Each row is a point. Each copy is the shape, with its points in the same order, stretched, turned, moved and blurred by noise. Is it also mirrored, or only turned?

Shape (7 x 3):
[[  1  -8  34]
 [-17 -33 -22]
 [ 21  17  -9]
 [ 67  50 -36]
 [-15 -39  56]
 [  6   7 -29]
 [ 40 -41   2]]
Copy 1 (7 x 3):
[[-11  -2  29]
 [ 21   9 -43]
 [-28 -13 -16]
 [-66 -37 -27]
 [ 18   2  50]
 [-16   2 -46]
 [  5 -40   1]]
Copy 1 is: mirrored
Copy 2 (7 x 3):
[[ -8  48 -24]
 [-59  12 -13]
 [-14   4   6]
 [ 16 -33  29]
 [-10  70 -43]
 [-31  -3   8]
 [ -7   0 -58]]
Copy 2 is: mirrored
Copy 3 (7 x 3):
[[ 13  -8  31]
 [-15  55 -22]
 [ -7 -19  -8]
 [-10 -61 -42]
 [ 27  18  44]
 [-23   8 -22]
 [ 25  19 -26]]
Copy 3 is: mirrored

Shape (9 x 4):
[[ -8  89  21 -32]
 [-14  -1  -7 -14]
 [-12   4  24   6]
 [  7   1  -3 -10]
 [  1  -4 -24  -4]
 [-12  -4 -25  -4]
 [-14   3  43 -30]
 [ 15  -3 -16  -5]
 [-10  -1 -22   9]]
Copy 1 (9 x 4):
[[-24  50  -9  95]
 [ 11  25  16  -8]
 [-24   7 -11  -5]
 [  9   6   4   6]
 [ 27  15   1 -12]
 [ 28  25   1 -16]
 [-32   8  33   8]
 [ 17   5  -2   0]
 [ 18  25 -12 -14]]
Copy 1 is: only turned
Copy 2 (9 x 4):
[[ 57  87  10 -11]
 [  2   6 -28  -5]
 [-14  34  -7  25]
 [  7   3  -7  -8]
 [ 19 -26 -22  -8]
 [ 17 -20 -35  -4]
 [-40  61  -1  -1]
 [ 16 -18 -14  -9]
 [ 20 -19 -28  11]]
Copy 2 is: only turned
Copy 3 (9 x 4):
[[-10  47  52 -51]
 [-11  14  -3 -20]
 [ -1  16  16   6]
 [  1   2   6 -19]
 [  6   6 -11 -26]
 [  0  14 -18 -25]
 [-33   8  34  -1]
 [  9  -1  -2 -24]
 [ 11  17 -15 -16]]
Copy 3 is: only turned

Shape (10 x 6):
[[ 27  -2  22 -18   6 -10]
 [ 14  20   6 -19  25  33]
 [  6  36 -46 -21 -46  37]
 [-27   5  -1  47  22  -8]
 [-24 -38 -16 -36 -39  -8]
 [ -3   6  36 -29  -9  39]
 [  2 -55  43  34  24 -43]
 [-31 -11 -20 -29 -42 -54]
 [ 72  20 -12  18 -12  25]
 [ 70  20  54  54  -2  12]]
Copy 1 (10 x 6):
[[ 13 -18  17  21 -20 -15]
 [ 20   2 -21  18 -17 -15]
 [-15   7  -1  10  57  -9]
 [-24   3  19 -28 -35   3]
 [ 14 -17  41 -25  44 -36]
 [ 36  25   6  12   4 -28]
 [ 17 -26  56 -24 -60   6]
 [-27 -23  63 -23  38 -46]
 [  3 -18   3  43  -9  36]
 [  6   3  27  45 -57  46]]
Copy 1 is: mirrored
Copy 2 (10 x 6):
[[ 35 -14  -6   0   3  -3]
 [ 43 -12 -47  17  12 -17]
 [-50  13 -36 -29   5 -47]
 [-20  19  -9  42  12  66]
 [-37  17  33  38 -43 -28]
 [ 47  25 -40  14 -20 -10]
 [ 10 -12  35  46 -24  70]
 [-43  39  59  27  -7  -3]
 [-16 -52 -50 -69  14 -13]
 [ 30 -23 -57 -71  15  58]]
Copy 2 is: mirrored
Copy 3 (10 x 6):
[[ 10  17 -12   4   6  32]
 [ 30  -5  -7 -26  -3  -4]
 [ -9 -38 -55 -65  22  20]
 [-24  -5  39 -22 -19   4]
 [-26 -39 -27   2  30  17]
 [ 47 -33  -3 -22  26  30]
 [-19  23  41  45 -18  39]
 [-63   0 -11  -4  54  12]
 [  4  19 -21 -56 -35  55]
 [ 19  29  25 -39 -35  73]]
Copy 3 is: mirrored
Copy 4 (10 x 6):
[[ -7  19 -19   1  30   1]
 [ -6  30  14 -10  10  15]
 [-21   2  -8 -27 -43 -13]
 [ 45  29  -1  16  -2  -1]
 [-16 -31 -26  33 -22 -29]
 [-20  18  12   6   6 -15]
 [ 39   2 -19  41  48  -8]
 [ -6   0 -51  25 -24 -23]
 [ 19 -10   0 -42  22  -3]
 [ 37  22   9 -42  58 -22]]
Copy 4 is: only turned

Shape (14 x 8):
[[  8  18  18  -5 -18  10 -21 -27]
 [ 25  18   7  -2  -2  25  21  26]
 [  4  28 -38  -9  10 -22  22  34]
 [-34 -39   4  13  16 -16   8  -9]
 [-20 -45  14  10  -9  28  -4  36]
 [  4  18  11   3 -23   8 -39  30]
 [  6   6  -4   1  32  37  -6  -4]
 [-28 -51 -30  16  19 -32 -22  36]
 [-32  -5 -35 -37 -17 -25 -11  -4]
 [-37 -17  24  30 -25   4 -12  28]
 [-21  18 -23 -12 -37 -20  -8  31]
 [ 27 -42  30  37 -20  -4  31 -37]
 [-11 -14 -45  10  22  -2 -32 -19]
 [-23 -14  27 -22  18 -36  18 -25]]
Copy 1 (14 x 8):
[[ 32  19   2 -21   0  -7 -22   7]
 [ -3  35  -5 -35  30  15  15   5]
 [-41 -25 -22 -18  18  34  18   9]
 [-10 -28  23  23  13  -9  33 -13]
 [-12  36  39  18  18  19  34 -39]
 [ 12  38   6   5   2  48  -5  -4]
 [ 18  -1  35 -44  33  11  10   4]
 [-44 -36  33  56  24  38  24 -25]
 [-36 -27   9   2 -23   1 -15 -11]
 [  8  25   8  33  -2  35  41 -30]
 [-29   4 -19   9 -16  38   4 -15]
 [ 11  16 -15  17  43 -60   4 -19]
 [ -5 -48  29  -4  24  12 -14 -18]
 [ -7 -25  10   9  -6 -29  19  32]]
Copy 1 is: mirrored
Copy 2 (14 x 8):
[[ -7  33 -15  -1 -32   3 -27 -22]
 [ 43  13   2 -19   7  15 -16  12]
 [ 32  26   1 -22  29 -40  -2   1]
 [-39 -16   9 -13  12 -24   8  12]
 [-22  -1 -12 -17   2  22  13  63]
 [  1  68 -26 -13 -24  20 -22  20]
 [ 14   3   9   5  -7  13  24 -15]
 [-53  19 -25   4  40 -17  31  44]
 [ -6  34 -35 -35  -8 -64  -1 -14]
 [-29  28   3   1 -11   7 -15  58]
 [  3  62 -24 -27  -9 -42 -25  25]
 [-20 -40 -21  11  15  23 -46  20]
 [-21  10 -29  28  -1 -22  38 -19]
 [-35  -9   9 -40  11 -32 -19 -32]]
Copy 2 is: only turned
Copy 3 (14 x 8):
[[ 15  22 -10   1 -13  29   6 -25]
 [-14  23   6 -20  22  -2   0  38]
 [ -9  29 -45  28  34 -52   8  32]
 [-11 -49 -42  11  -1 -17 -22 -37]
 [-29 -35 -24   9  41  26 -46   3]
 [ 29  24 -28  15  51  33  -6  -2]
 [ -9 -12 -21  -9  -5  15  22  28]
 [  3 -41 -95  39  43 -20 -42 -15]
 [-32  11 -76  63   9 -18 -12 -33]
 [ 15 -37 -11  29  53  18 -29 -25]
 [  0  27 -44  59  48 -16 -11  -7]
 [  2 -19  15 -38 -54   6 -50 -19]
 [ 16 -20 -78  46 -16   2   9   8]
 [-24 -11 -30 -23  -8 -35 -12 -75]]
Copy 3 is: only turned
Copy 4 (14 x 8):
[[ 20 -12  14  16  12  27 -14 -19]
 [ 32  16   5 -13 -15 -10   4   5]
 [-17  25  -4 -18   4 -30  38   9]
 [-25  -6   3  -3   9   9 -16  50]
 [ -8  -9  35  -7 -47 -10 -25  36]
 [ -2 -11  43 -11 -10  -9 -15 -23]
 [ 10  35  -2 -15  -5  26 -22  -3]
 [-69   6  25  -2 -11 -30 -17  57]
 [-44 -26 -13   4  -7   6   9  -2]
 [-14 -25  58 -14 -21  -7 -13  20]
 [-25 -38  22  -8  -4 -22  25  -9]
 [ 36   3  14  46   4   6  -1  64]
 [-55  29   4  11   0  19 -17   8]
 [ -5 -18 -22  -8  29  10  -8  37]]
Copy 4 is: only turned

Shape (12 x 9):
[[-11  57  34  29 -21 -10  23  38   6]
 [ -2 -44 -35   1 -61 -23  24 -19  13]
 [ 51  54  22 -14   4 -33 -26  41  -4]
 [ 10  18 -56   3  -9 -20  -9  -9 -25]
 [ 28 -27  -8  35 -45 -36 -35  42  66]
 [ 36 -31  -9   7   5  -3  30  33  -3]
 [-21 -17 -23  27   5 -14   4  -4 -24]
 [ -7  19  18 -27   3   7  -4  47  -9]
 [-17 -14 -23   2  33  13  -5  -4   5]
 [ 61 -38  17   4 -33  -2 -19  40 -35]
 [-44 -35  -9  22  43 -46  19 -42  -9]
 [ 82  20  27 -18  25  27 -40   8 -25]]
Copy 1 (12 x 9):
[[ -5 -41   6 -16  -9 -40 -61  62   8]
 [ 62 -15  59  25  -1  16   5 -24   5]
 [-19  28 -25  -1 -32 -88  -6  35 -26]
 [-27  16  38  34  10 -39  20 -28   4]
 [ 40 -28   9  25 -86   1  32  60 -40]
 [ 28 -18 -26  24 -31  -7  -2 -18   9]
 [-18 -17  27  21  -1  -8 -20 -32 -15]
 [-17   1  -5 -35 -36 -41 -38  -2   8]
 [-29  -4  -3  -6  -5  12   6 -31  -3]
 [ 31  21 -28  33 -66 -13 -31  -3   0]
 [-15 -18  25   8  40  -9 -11 -60 -55]
 [-19  65 -62   6 -19 -13  -9   7   1]]
Copy 1 is: mirrored
Copy 2 (12 x 9):
[[-25  46  -1 -22   6 -25  36 -37 -53]
 [ 35 -12 -14  38  30  35  66  35 -36]
 [-43 -48  -9 -71 -14 -43   2 -44 -41]
 [-21 -25 -32  -2 -15  39  65 -14  25]
 [ -2 -12   1 -60  39   3  24  56 -74]
 [ 10  12 -15  28 -25  34  -1  24 -49]
 [ 14  38 -43  20   7  51  27   9  24]
 [-51   7  -3  18 -10 -32   3   0 -33]
 [ -2  26   4  33  -2  37  15  35  32]
 [-27 -20 -41  -2  10  33 -44   7 -73]
 [ 69  45 -46  15  29  24  34   3  51]
 [-58 -60  20 -28 -11  26 -65 -33 -32]]
Copy 2 is: mirrored
Copy 3 (12 x 9):
[[ 25   6  41  26  32   5  31 -13  34]
 [ -7 -11   1  33 -56 -36  17  -4 -18]
 [-19  11  31  -3  23  35  12   8  76]
 [  0   1 -21  25 -33   8  13 -13  52]
 [ -2   5  53  48 -31 -11  -9  61  18]
 [  1   8  -5   7  -6  16  39  31  -3]
 [ 22   0 -11  18 -33   9   8 -11   1]
 [ 11  34  25 -19 -10  16  43 -12  31]
 [ 24  36 -29   0 -21   3  13   1   9]
 [  4 -22  33 -25 -41  21  40  38  22]
 [ 12   9 -32  25 -29  13 -40 -36 -37]
 [  5  -2  -4 -63  13  27  26  29  77]]
Copy 3 is: mirrored

Shape (16 x 11):
[[  3 -13  41  -9  -8 -22 -19 -16  11   9   3]
 [ 11  -5  -5 -18   7  28   4 -73  -2 -34  -4]
 [ 11  12 -18  48   6  30  -7   2  -6  -6 -10]
 [ 13 -43 -13  -2  -2  20   4   9 -10  11  19]
 [  1   9  22  20 -15  21  -7 -26   3   1 -12]
 [  7  -7  10 -12  10 -26 -11   8  -9  15  95]
 [  4 -31  39  17  42  -6   2   7  -7  11  -8]
 [ -3 -39 -14 -13  -9 -38   9  -4  -6  14  -7]
 [  9  11 -15 -18  41  24   5  -4  27   4  -7]
 [  3 -13 -16 -10 -13  24 -26 -14  10 -56  14]
 [  1  17  20   4  66  17  -1  10  16  13  -2]
 [ 20  15  23  11  -7   1   7   8  16   4  -1]
 [ 13 -24 -13 -20   2  22 -36 -14  16  13  19]
 [ 10 -11 -15 -24  -5   8  -9   5 -17   1 -11]
 [-27  14 -15 -28 -10  19   2  -8  31 -24  -2]
 [ 10  -2 -10 -11  -3   1  -8   8  30   0  13]]
Copy 1 (16 x 11):
[[ 16  -3  35   9  29 -35  27  13  28  13 -30]
 [ 20  -6   9 -14 -50 -28  48   9  49 -28  55]
 [ 27   5   3  13 -45  53 -18  -2   9  -8  18]
 [ 36 -24   9 -11  -9   6  10   0 -28 -36 -17]
 [ 37   5  15   3 -11  -4  11  13  31  22  15]
 [-14 -40  35  30  74  32  23  36 -33  -9 -23]
 [ 33   4  46 -14  -1  28  48 -16  20  -6 -50]
 [ 21 -14  -7   7 -22 -26  40   5 -20 -14 -41]
 [  5   7  -9 -33 -26  24  -4  24  30 -47  -9]
 [-17 -41  25 -12 -41 -30 -19 -17  20 -20  25]
 [  9  15  21 -31   2  66  11   9  40 -18 -34]
 [ 14  23  21  -3   5  -3  -6  28   9   5 -13]
 [ 23 -33  -2   3   9  -9  -7   0  16 -47  -4]
 [ 11 -10 -15 -21  -8  -7  -1 -22 -11 -25  -6]
 [-19 -25 -10 -35 -34 -22 -16  24  19   5   4]
 [  1  -8   2  -4  -5  -8 -21  25   5 -27 -22]]
Copy 1 is: only turned
Copy 2 (16 x 11):
[[-42  -1 -22  -1 -23   7  25   0  31   7   5]
 [  9 -10 -43  28   8  19  59 -34   3 -33 -19]
 [ 16 -23  33  11  42   2  10 -11 -34 -12 -11]
 [ -1 -36 -19 -24 -12   4  -7   0 -45  11  -1]
 [ -8 -17   3  18  22  28  24  -7   4  12   3]
 [-81 -19 -16 -19 -23 -33  20  28  -1 -52  46]
 [-18  23  -3 -26  36 -24  13   9 -21  21  -3]
 [-16   5 -45   1 -42 -10 -30 -16 -13  21 -22]
 [ 39 -19  -8  11  27 -18  33  -2   2 -11  25]
 [ 20 -53 -28  16 -16   4  57  -7   0 -32 -33]
 [ 12  -2  14  -9  66 -29  34  16   4 -11  39]
 [ -8  -9  18  13   7   9  27   7  -1  10  16]
 [  3 -53 -21 -13 -19  -4  26 -12   9 -10   7]
 [ 13 -26 -17 -10 -26   8  -6   0 -10 -14 -12]
 [ 25 -45 -39  43  -3   5  30  17  15  -1  -4]
 [ 10 -37 -10  12 -14 -11  23   3   0   3  11]]
Copy 2 is: only turned
Copy 3 (16 x 11):
[[  0  17  39 -23   5   4 -35   8   8   3  -3]
 [ -2   6  73  14   2  21  38 -25  11  -1  16]
 [-17   5   0  37  15  26  10 -46  -7  24 -27]
 [ 35 -11  -3   9  -7  45  14  19 -11  -2  11]
 [-32  13  38   9   7  25  -9 -24  19   5 -25]
 [ 50  13  -9   2 -33  48 -57  16 -30  -5  44]
 [ 12  39  25  15   5 -11  -6  16  -3  15 -28]
 [ 25 -34   7   1 -18 -29   3  35  -3   0  18]
 [-23  40   4   3  26  13  33 -16  -9  19  23]
 [ 35  -9  29  -4  34  22  16 -40 -14 -32  16]
 [-29  66   7  15  28   3   4  -9 -17  25  -8]
 [-17  27   1 -13  -7  16 -11 -25   4   7 -10]
 [ 15  -4  20 -10  32  62  -2  10  -6  14  31]
 [ -4 -12  10  -6   2  14  16   9 -30 -10   6]
 [-19   0   6  -1  28   1  23 -18   6 -38  25]
 [  7   2  -7 -17  15  21   3 -13   0   2  28]]
Copy 3 is: only turned
